Rows are points. Each copy is the shape, with its points in the same order, stretched, turned, moved and blurred by noise. Some copies are also mirrored. Which?
In the rows, 128 means zero.

Shape (7 x 3):
[[ 75 168 110]
 [ 88 129 150]
 [123 177 134]
 [141 103 107]
 [167 130  96]
 [148 138 145]
 [ 97 133 183]]
Copy 1, 7 rows:
[[101  78 123]
 [ 88 124 149]
 [127  81 156]
 [161 140 127]
 [189 112 131]
 [144 119 166]
 [ 78 126 172]]
Copy 1 is: mirrored
Copy 2, 7 rows:
[[149 113  53]
 [141  79 109]
 [180 144 102]
 [ 93 146 145]
 [115 192 135]
 [154 136 146]
 [177  63 129]]
Copy 2 is: mirrored
Copy 3, 7 rows:
[[152 184  77]
 [106 169 101]
 [166 170 142]
 [114  89 110]
 [147  86 141]
 [135 132 158]
 [ 98 180 136]]
Copy 3 is: only turned

Shape, 12 rows:
[[129 134 117  95  80 100]
 [105 114  74 155 161 115]
 [ 99  64 121 154  93 140]
 [ 96 138  96 140 139  99]
 [154 124 120  23 177 103]
 [114  68 126 149 169 108]
 [149 138 100 131 137 117]
 [101 134 125  92 160  99]
 [104 127  99 140  87 140]
 [109 135 126 141 128 157]
 [119 106 103 148 122 160]
 [142  85 103  18 159 141]]
Copy 1 (12 x 6):
[[122  88 134  78 137 129]
 [139 117  76 150 126  90]
 [ 76  96 100 168 121 145]
 [135 104 105 130 125  75]
 [210 130 142  42  66 134]
 [154  94 103 181  95 116]
 [161 122 115 122 151 124]
 [165 112 135 104  83  81]
 [ 83 116 106 127 149 122]
 [114 141 131 152 134 116]
 [103 135 102 155 140 140]
 [162 145 118  44  54 170]]
Copy 1 is: mirrored
Copy 2 (12 x 6):
[[141 119 101  90 168 129]
 [107 120  81 147  89 188]
 [ 80 116 139 157 189 135]
 [106 124  74 117 101 156]
 [203  55 108 101  94 138]
 [115 108 120 182 110 141]
 [146 135 106 115 115 176]
 [136  97  94 115  85 124]
 [ 89 129 102 101 163 155]
 [ 98 131 137 104 121 148]
 [102 115 135 122 153 175]
 [186  27 121  96 140 146]]
Copy 2 is: mirrored
Copy 3:
[[124 114 152  86 142  74]
 [100 102  91 157  93 101]
 [115 161 107  84  78 122]
 [105 100 133 147 101  87]
 [ 54 108 118 126 218  79]
 [ 88 167  92 153 104 108]
 [130 103 111 141 142 101]
 [ 73 113 147 145 142  91]
 [130 102 130  91  98 115]
 [120 110 133 122 114 147]
 [121 119  98 108 105 140]
 [ 42 114  90  81 199 101]]
Copy 3 is: mirrored

Shape:
[[157 157  99 161 142 126 137 131 125]
 [121 137 194 115 143 138 159 111 130]
 [144 114 184 141 147 132 150  91  99]
 [152 150 108 140 154 115 123 127  99]
 [187 124 127 105 135 140 123 129 126]
 [116 114 118 123 110 137 139 136 105]
 [124 163 143 123   7 105 147 121  90]
 [158 110 206 152 161 117 138 142 107]
 [134 129  98  64 132 113 114 106 125]
 [127 167 107 138 101  88 145 135 134]
 [132 147 167 164 115 121 121 112 140]
 [156 119  97 156  78  78 156 129 128]
 [161 137 105 133 147 122 154 128 115]]
Copy 1, 13 rows:
[[184 118 149 166 121 106 111 151 143]
 [110 137 100 140 104 130 175 134 144]
 [135 142 116 150 133 101 184 126 128]
 [191 128 127 146 135 106 127 144 133]
 [164  89 161 128 146 134 159 129 157]
 [138  93 121 153 128 131 129 126  97]
 [146  72 154  89  79  84 150 111  49]
 [113 172 136 133 138 122 176 168 131]
 [155  76 107 113 148 123 124  89 154]
 [154  99 134 125 107  92 103 147 124]
 [132 153 157 137 105 112 128 127 134]
 [134  81 168 141 140  66 106 147 111]
 [167  96 126 163 144 104 137 147 143]]
Copy 1 is: only turned
Copy 2, 13 rows:
[[188  95 103 146 134 118 130 122 100]
 [112 151 124 119 136 159 166  84 123]
 [122 159 125 159 139 140 133  68  97]
 [183 126 106 138 145 127 108 113 113]
 [169 107 162 148 138 152 118 110 110]
 [134 129 129 121  99 122 113 117 135]
 [109  99  93  76  47 153  58  64 107]
 [ 93 140 119 148 161 137 133 110  68]
 [169 124 159 112 132 144 111  92 178]
 [156  85  86  90 122 119 116 110 119]
 [115 101  87 140 139 149 134 103 111]
 [138  55 105 117 109  81  87  95  89]
 [186 115 131 134 132 115 128 108 106]]
Copy 2 is: mirrored

Shape, 15 rows:
[[153 195 139 140 102  91  93 145  88 161 130 162]
 [106 154 155 107 111 107  99 145  66  76 166 119]
 [175 154  94 132 159 147 108 176 128 131 116 129]
 [125 149 141 187 152 178 168 144 139 159 143 120]
 [167 133 133 117 138 169  99 128 120 165 145 117]
 [145  82 136 162 189 114  98 174 128 174 101 100]
 [126  78 125 155 170 130 126 149  91 110 169 139]
 [112 140 115 145 142 100  87 143  84 139 128  79]
 [111 106 130 141  86 139 136  69 150 115 123 147]
 [103 108 147  76 191  78 124 162 155 121  94 112]
 [ 79 127 206 153 153 158 153 136 101 134 128 131]
 [110 121 128  98  70 115 116 132 125 191  79 146]
 [149 142 140  83 112 104 133 114 107 154  58 130]
 [125  83 128 117 119 122 160 115 155 197 112  78]
 [157  96 182  65  84 121 116 153 126 110 125  92]]
Copy 1 (15 x 12):
[[180 137 137  80 109  62  87 112 131  83  57  99]
 [125  96 141  63 152  63  93 141 120 109 167 128]
 [180 137 133 135 156 140  86 156 136 133 113 119]
 [119 191 181 159 100 158 103 134 102 127 112 117]
 [162 155 129 140 105 122  62 135 145 169 123 123]
 [140 144 177 124 167 141 140 154 203 195 104 145]
 [138 151 163 102 133 153 133 148 182 135 172 135]
 [120 109 157 119 174  79 116 133 172 149 126 107]
 [108 115  95 145  80 130 141 121 120 117 130 134]
 [144  86 153 118 215 153 183 111 128 189 138 166]
 [ 86 129 204 114 108 142 114 121 106 123 131 164]
 [103 129  93  92 129 127 111  98 136 143  66 123]
 [138  78 122  95 129 158  97 103 111 147  80 102]
 [101 170 129 135 132 167 151 109 148 219 117 101]
 [123 117 101  50 135 102  95 166 110 216 157 137]]
Copy 1 is: mirrored
Copy 2:
[[ 82 136 129 109 107  58 113 175  86 101 104 116]
 [ 69 130 124  99 197 116 197 131 119 113 115 144]
 [ 93 152 107 107 130 156  77 130  93  80  99 100]
 [103 112  88 203  95 178 130 126  63 120 154 105]
 [115 124 144  99 123 156 102 117  94 125 157 125]
 [107  63 120 116 135 180  75 180 102 142  72 101]
 [ 99  77  76 109 153 180 145 167 110 101 134 152]
 [ 68  76 141 129 188 116  96 146 119 118  84 126]
 [161 132 140 171 104 139 167 152 178 143 183 135]
 [158 113  92 107 183 154 145 128 148 192  37 104]
 [101 103  97 176 118 185 190 130 104 192 129 137]
 [110 127 136 116 100  92 117 149 173 200 138  65]
 [136 120 152 112  82  86 132 107 168 177  87 110]
 [162  53 131 150 112 134 122 115 138 170 151  67]
 [126 120 168  72 147 160 206 104 148 146 133  66]]
Copy 2 is: only turned

Shape (15 x 12):
[[150 111  94 155  94 154 120 139 109 165 139 149]
 [144 108 118 117 151 135 105 143 131 126 127 167]
 [ 76 141  90 132 139 135 112 149 148 143  82 136]
 [132 117 139 144 170 119 107 144 101 110 165 105]
 [133 122 167  92 155 156 100 182 102 165 139 156]
 [134 155 145  92  93  97  94 121  98 100 141 129]
 [154 170 155 100 140 148 152 158  89 148  91 117]
 [104 181  83 143 102 122 148 159 168 146 130 150]
 [119 114 109 107  92  84  96 181  94 147 161 105]
 [103 151 139  95 172  97 120 145 124 137 116 148]
 [ 80 121 160 110 157 122 158 132 109 131 101 147]
 [131 122 128 114 151 170 151 145 125  97 135 159]
 [ 94 112 133 133 149 117  92 141 114 179 122  90]
 [ 82 117  89  83 168 160 163 149  85 132 169  91]
 [134 129 139 117 163 123 165 132 165 104 133 111]]
Copy 1, 15 rows:
[[177 145 119 113 157  91  86 106 171 107 146 137]
 [135 151 124 109 132 102 126 129 149 131  85 148]
 [200 150 137 158 146 145  91 102 163 147  63 115]
 [123  99 120 121 151  44 171 164 119 150  85 138]
 [139 191 103 154  83  44 154 111 120 133 106 136]
 [110 130 134 112  63  73 101 165 102 147 142 116]
 [165 179  84 145  50 122 178 121 154 161 162 102]
 [195 102 178 176 119 147  89 132 176 122 104 152]
 [166 130 183 135 132   7  83 138 120 178 127 132]
 [142 145 152 150 100  99 157 124 134 160  81 114]
 [138 183 112 151 134 148 156 101  93 154 105 104]
 [117 163  85 133 137 143 139 141 148 133 106 147]
 [173 115 119 142 140  53 142  98 131 170  72 102]
 [113 128  91 177 171  91 135 118 197 221  94 112]
 [116 100  99 126 123 150 162 139 130 181  82 165]]
Copy 1 is: mirrored
Copy 2, 15 rows:
[[136 198 142 112 136 131 117 153 153  88 113 113]
 [101 156 142 127 123 125  91 124 109 111 128 130]
 [109 141 124 132 117 198 125 101 128 110 123 147]
 [114 149 123 161 117  96 152 153  98 142 135 104]
 [ 80 148 161 140  92 114 103 113 133 124  76 129]
 [104 151 128 118 125 104 107 129 149 161 163 133]
 [102 150 150 108  75 118 138  65 144 123 109 114]
 [110 178 111 103 168 185 155 102 140 129 113 117]
 [ 84 165 119 167 145  97 156 156 166 115 135 100]
 [ 82 134 125 146 106 147 107  94 117 150 124 100]
 [114 115 180 160 101 145  98  78 125 150 128 119]
 [131 137 152 123 132 124 104  94  99 125 107 147]
 [112 132 127 167  94 145 140 156 142 119 123  95]
 [135 128  93 191 125 107 148 101 140 113  82 114]
 [121 101 143 120 143 127 141 110  88 136 133  98]]
Copy 2 is: only turned
Copy 3:
[[ 92  76 110 127 109 142 121 106 112 167 116 144]
 [102 121 135 110 129 140 110 125 149 109 117 140]
 [107 131 163 135 134 126  89 129  93 148 126  81]
 [100 125  91 152 112 159 116 148 157 108 107 143]
 [101 136 144 117 126 134  66 194 149 105 134 199]
 [184 126 130 128 140 116 114 166 151 122  97 136]
 [164 141 118  94 128 159  72 182  99 127 131 154]
 [ 98 128 130 126 159 111 125 121  92 210 127  86]
 [112  75 116 135 120 127 101 185 160 141  93 129]
 [133 162 160 114 132 139  99 180 143 117 137 123]
 [154 144 173 129 152 162 106 179 130  88 170 116]
 [119 137 121 120 165 131 116 133 126  89 152 138]
 [114 114 135 158  95 155  71 162 147 134 124 128]
 [109 129 111 147 122 100 100 188 131  76 193 113]
 [137 147 107 116 161 155 103 130 155 108 157  92]]
Copy 3 is: mirrored
Copy 4, 15 rows:
[[166 137 163 180 118  76 138 132 125 117 121  76]
 [143 126 146 116  98 108 115 128 119 138 166 115]
 [142 125 121 147 119 152  46  85 142 150 125 145]
 [ 99 147 113 127 104 140 160 139 146 156 156 115]
 [168 118 179 128 101 136 152 139 121 196 127  85]
 [128 127  92 130 127 123 134 149  53 176 121 108]
 [133 106 121 120 119  85 135 141 142 205  92 146]
 [151 136 128 176 144 111 105  51  77 133 131 172]
 [179 158 107 170 154 135 130 113  91 173 146  56]
 [119  99 116 108 111 135 116  94 122 186 147 129]
 [ 79  92 138 107 140 126 106 112 157 188 124 109]
 [105 108 150 126 132 100 117 151 121 157 162 154]
 [147 138 125 132 108 173 116 117 184 161 102  65]
 [123  77 119 175 162 151 145 153 163 187 167 104]
 [ 80 124 111  83 149 112 126 108 150 144 155 172]]
Copy 4 is: mirrored

Shape, 16 rows:
[[123 123 103  94 147 103 141  73 102 130 110  97]
 [118 127 115  85 125 123 178 156  81 121 146 138]
 [158 134 110  80 132 176 161 184 150  80 139 155]
 [147 121 107 102 134 177 182 120 109 112 162 102]
 [100 122 164 125 151 129 103 106  81 162 111  80]
 [177 177 177  92  83 183 137 149 185 115 145 185]
 [132  90 178 154  93 116 144 118 163 159  94  98]
 [142  90 136 164 138 113 103  96 112 137  94 126]
 [119 167 147 149 130 157 170 137 185  72 115 151]
 [127 115 127 154 124 128 101  98  98 122  89  68]
 [ 94 101 102  76 154 162 122 117 105 168 107 109]
 [ 99  92 123  79 122 150 146 110 112  82 156 128]
 [ 94 112  85 118 120 154 141  94  73 160 122 121]
 [143 110 164 131 109 107 137  99 142 148  65  86]
 [149 163 165  92  66 198 145 159 150  91  89 167]
 [101 127  92 106 105 123 105 128 114 146 136  91]]
Copy 1, 16 rows:
[[105 116 162  79 126 150  93 136 134 121  69 166]
 [135 109 156  99 102 145 174  93  97 123 109 142]
 [174 128 113 105 138 169 199 111 139 108 152 118]
 [108  76 142  99 133 155 138 104 147  85 123 134]
 [ 81 116 166 111 141 106 114 152 124 184  90 172]
 [176 145 128  89 122  91 175 130 160 111 210 135]
 [ 62 131 101  97  68 100  91 105 138 206 139 155]
 [ 83 146 117 112 145  87 106 103 145 175  81 143]
 [114 160  96  80 129 161 150 133 117 123 179 115]
 [ 74 130 157 115 131 114 106 139 154 166  76 118]
 [127  89 166 107 135 161  98 128 115 160 109 160]
 [107 131 160 137 128 176 147  93 112 115 127 159]
 [106  89 179 110 139 135  85  98 108 132  99 131]
 [ 77 142 134  68  82 116  92 123 154 195 109 149]
 [158 153 156  88 118 143 184 116 154 161 204  90]
 [134 106 161 137 106 129 110 150 116 121 103 143]]
Copy 1 is: only turned
Copy 2 (16 x 12):
[[143 125 141  86 115 123 161 171  85 135 114 146]
 [177 161 146 137 158 103 163 125  83 122 125 119]
 [166 139 144 173 184 180 166 117 113 117 103  40]
 [125 126 176 137 159 153 215 105  85 115 148  86]
 [155 137 183  61  97 114 113  96 109 125 121 177]
 [150 122 150 215 107 140 170 106 191  96  72  28]
 [127  22 169  90 117  82 124 102 132  98 106 134]
 [146  79 145 100 129 134 103 137 142 127 131 196]
 [156  92 113 126 158 136 181 108 173 170 101  51]
 [129  92 192  72 150 148 128 119 132 139 104 186]
 [149 137 195 102 105 138 117 139  42 153 126 128]
 [138 133 126 147 139 160 181 107  52 140  87 132]
 [130 133 198 130 127 112 149 145  71 174 142 173]
 [151  40 179  74 113 104 135 131 138 101  94 143]
 [185 101 202 199 146 157 177 100 173 133  50  69]
 [100 143 180 111 141 115 113 141  82 149  86 133]]
Copy 2 is: mirrored
Copy 3 (16 x 12):
[[122 165 138 148 133 149 147 137  88 117  75 105]
 [139 171 142  88 108 157 139 162 147  85 106 129]
 [175  77 148  68 141 146 115 139 182 140 119 123]
 [122 108 135 131 134 155 152 172 154 115  70 139]
 [104 178 148 166 125 136 157 106  97 109 112 163]
 [134  82 143 119 148 100  27  88 213 150 111 163]
 [132 145 125 174 110  53 145 132 110 161 116 164]
 [156 137  93 169 127 124 137 130  77 156 109 142]
 [159  41 157 140 130  67  87 125 150 116 121 142]
 [113 143 128 203 128 145 155 139  96 153 116 129]
 [146 151 143  98  98 165 174 102 110 112  73 140]
 [116 125 169 111  97 137 128 170 100 119  69 150]
 [124 159 105 146  73 178 145 141 110  92  57 128]
 [145 167 131 186 132  76 145 115 115 161 117 137]
 [172 104 159 147 110 112  49 101 211 150 124 157]
 [ 62 143 140 128  92 167 149 135 110 123  95 107]]
Copy 3 is: mirrored
